Every row gives one point. Each copy is the shape, with its points in the same order, stretched, turned, moved and blurred by noise. Is it also mirrored, or only turned?
(in the rows, 128 means zero)

Shape (7 x 2)
[[142 145]
 [138  97]
 [133 135]
 [103  79]
 [ 96 114]
 [159 130]
 [ 90 103]]
Copy 1 (7 x 2)
[[129 116]
 [132 161]
 [123 130]
 [110 184]
 [ 97 156]
 [147 125]
 [ 90 166]]
Copy 1 is: mirrored
Copy 2 (7 x 2)
[[156 120]
 [123  89]
 [142 120]
 [ 81  99]
 [103 126]
 [160 101]
 [ 88 126]]
Copy 2 is: only turned
Copy 3 (7 x 2)
[[156 117]
 [110  84]
 [140 117]
 [ 67 106]
 [ 94 134]
 [156  90]
 [ 77 133]]
Copy 3 is: only turned
Copy 4 (7 x 2)
[[105 133]
 [132  81]
 [119 125]
 [171  74]
 [161 115]
 [ 95 108]
 [172 107]]
Copy 4 is: mirrored

Shape (8 x 2)
[[170 180]
 [114 136]
 [123 157]
 [102  66]
 [101 161]
 [136 120]
 [128 135]
 [130 121]]
Copy 1 (8 x 2)
[[ 79  88]
 [121 146]
 [ 99 137]
 [175 151]
 [102 166]
 [127 115]
 [112 130]
 [132 124]]
Copy 1 is: mirrored
Copy 2 (8 x 2)
[[180 189]
 [138 124]
 [158 139]
 [ 76  96]
 [162 118]
 [124 140]
 [137 137]
 [125 136]]
Copy 2 is: mirrored
Copy 3 (8 x 2)
[[172 145]
 [117 108]
 [138 105]
 [ 52 114]
 [136  83]
 [109 125]
 [119 119]
 [109 121]]
Copy 3 is: mirrored
Copy 4 (8 x 2)
[[141 204]
 [144 125]
 [155 151]
 [ 99  67]
 [175 134]
 [118 132]
 [135 135]
 [120 131]]
Copy 4 is: mirrored

Shape (7 x 3)
[[147 114 165]
 [118 157 159]
 [ 99 116 103]
 [145 108 136]
 [171  83 133]
 [ 93 138 170]
 [101 102 135]]
Copy 1 (7 x 3)
[[180 149 133]
 [153 173  98]
 [ 97 127 141]
 [161 122 143]
 [176  99 151]
 [140 191 131]
 [125 145 157]]
Copy 1 is: only turned
Copy 2 (7 x 3)
[[ 98  96 143]
 [ 89 150 143]
 [148 140  91]
 [130 100 133]
 [147  66 135]
 [ 73 146 113]
 [115 118  91]]
Copy 2 is: only turned

Shape (9 x 4)
[[130 127 117 133]
 [134 149 132 120]
 [ 93  90 156 133]
 [158 136 140 100]
 [121 101 173 118]
 [199 149  90 113]
 [ 86 115 175 137]
 [ 84 117 118  95]
 [156 172  86 104]]
Copy 1 (9 x 4)
[[130 107 129 146]
 [148 129 135 140]
 [ 76 138 124 143]
 [139 122 160 119]
 [ 83 147 153 126]
 [170  75 173 140]
 [ 91 161 119 143]
 [125 120  98 114]
 [192  96 131 133]]
Copy 1 is: only turned
Copy 2 (9 x 4)
[[141 123 128 131]
 [158 133 113 145]
 [138  77 147 170]
 [172 128 124 133]
 [164  90 147 176]
 [165 164 136  90]
 [150  92 125 194]
 [148  83 101 134]
 [152 160  90  94]]
Copy 2 is: mirrored

Shape (10 x 6)
[[120  93 116 136 134 104]
 [159  55 140  62 102 164]
 [132 113 105 160 131 130]
 [ 79 190 127  98 118 147]
 [122 128 158 130 122 120]
 [153 115 134 123 144 135]
 [139 121 109 137 153  97]
 [ 99 164 152 105 123 143]
 [114 183 111 134  98 113]
 [149 102 119  96 112 123]]
Copy 1 (10 x 6)
[[140 148  89 136 154 160]
 [165  98 160  51 169 147]
 [130 128  96 148 128 176]
 [ 88 165 114 108  78  93]
 [100 134 118 126 143 130]
 [123 130 144 127 143 160]
 [138 159 106 161 143 160]
 [ 85 151 130 107 107 104]
 [119 140  87 161  84 108]
 [161 124 124 114 142 138]]
Copy 1 is: only turned
Copy 2 (10 x 6)
[[ 97  94 127 149 115 146]
 [ 92  73 207 122 214 167]
 [122 130 130 160 129 136]
 [122 170 128  64 106 129]
 [127 101 157 128 120 104]
 [134  97 131 131 165 117]
 [103 102  86 138 137 123]
 [135 133 144  83 117 117]
 [ 86 180 117 115 110  89]
 [ 82 108 147 121 169 135]]
Copy 2 is: mirrored
Copy 3 (10 x 6)
[[110 109 134 160 138 118]
 [120  83 218  52 137 119]
 [114 142 144 167 129  85]
 [104 158  71  78 159  85]
 [ 98 130 113 117 112 128]
 [114 152 161 128 137 125]
 [122 144 130 177 150 130]
 [ 97 154  95  81 140 115]
 [146 158  74 124 129  97]
 [136 111 160 105 140 120]]
Copy 3 is: mirrored
Copy 4 (10 x 6)
[[128  71 103 138 114 123]
 [187  63 151  69 137 163]
 [147 111 103 140 105 108]
 [ 65 167 150  93 134 156]
 [118 110 125 134 130 165]
 [158 113 110 129 140 133]
 [131  95  72 127 144 113]
 [ 91 138 149 114 137 166]
 [ 88 159 101 111 118 161]
 [148  89 104  86 136 156]]
Copy 4 is: mirrored

Shape (11 x 8)
[[158 128 140 132  99 149 123 149]
 [150 133 196 136 106 123 133 116]
 [140 144 112 112 113 120 116 184]
 [152 101 139  86 126 136 134 135]
 [130 130 126 113  82 115 147 151]
 [189 119 113 122 129 110 139 162]
 [137 123 180 113 103  72  77 115]
 [145 146 153 160 151 119 160 105]
 [137 130 176 136 138 122 121 124]
 [163 154 135 107 157  96 118  79]
 [162  89 112 122 122 137 111 150]]
Copy 1 (11 x 8)
[[159 115 132 163 161 109 151 105]
 [159 133 123 179 165 119 141 196]
 [119 138 172 136 140 125 172  66]
 [117  93 136 167 118 158 159 130]
 [100 144 143 181 137 114 124  98]
 [146 105 172 158 182 171 137  84]
 [125 114 216 154 148 101 169 220]
 [149 148 107 115 166 168 109 182]
 [156 134 135 137 137 135 156 183]
 [101  92 164  96 180 165 160 194]
 [155  84 160 143 130 131 143  91]]
Copy 1 is: mirrored
Copy 2 (11 x 8)
[[127 123 136 145 146 140 154 122]
 [162 119 150 174  89 136 138  94]
 [ 91  98 103 130 140 157 167 129]
 [ 98 156 141 153 143 154 106 106]
 [104 100 143 149 123 129 130 132]
 [120 100 136 119 133 165 125 109]
 [135 118 129 196  44 190 154 108]
 [195 108 133 117 108 113 106 120]
 [147 134 127 150  97 145 136 103]
 [185 106 102 143 106 153  93 133]
 [ 99 155 150 127 142 167 129 126]]
Copy 2 is: only turned
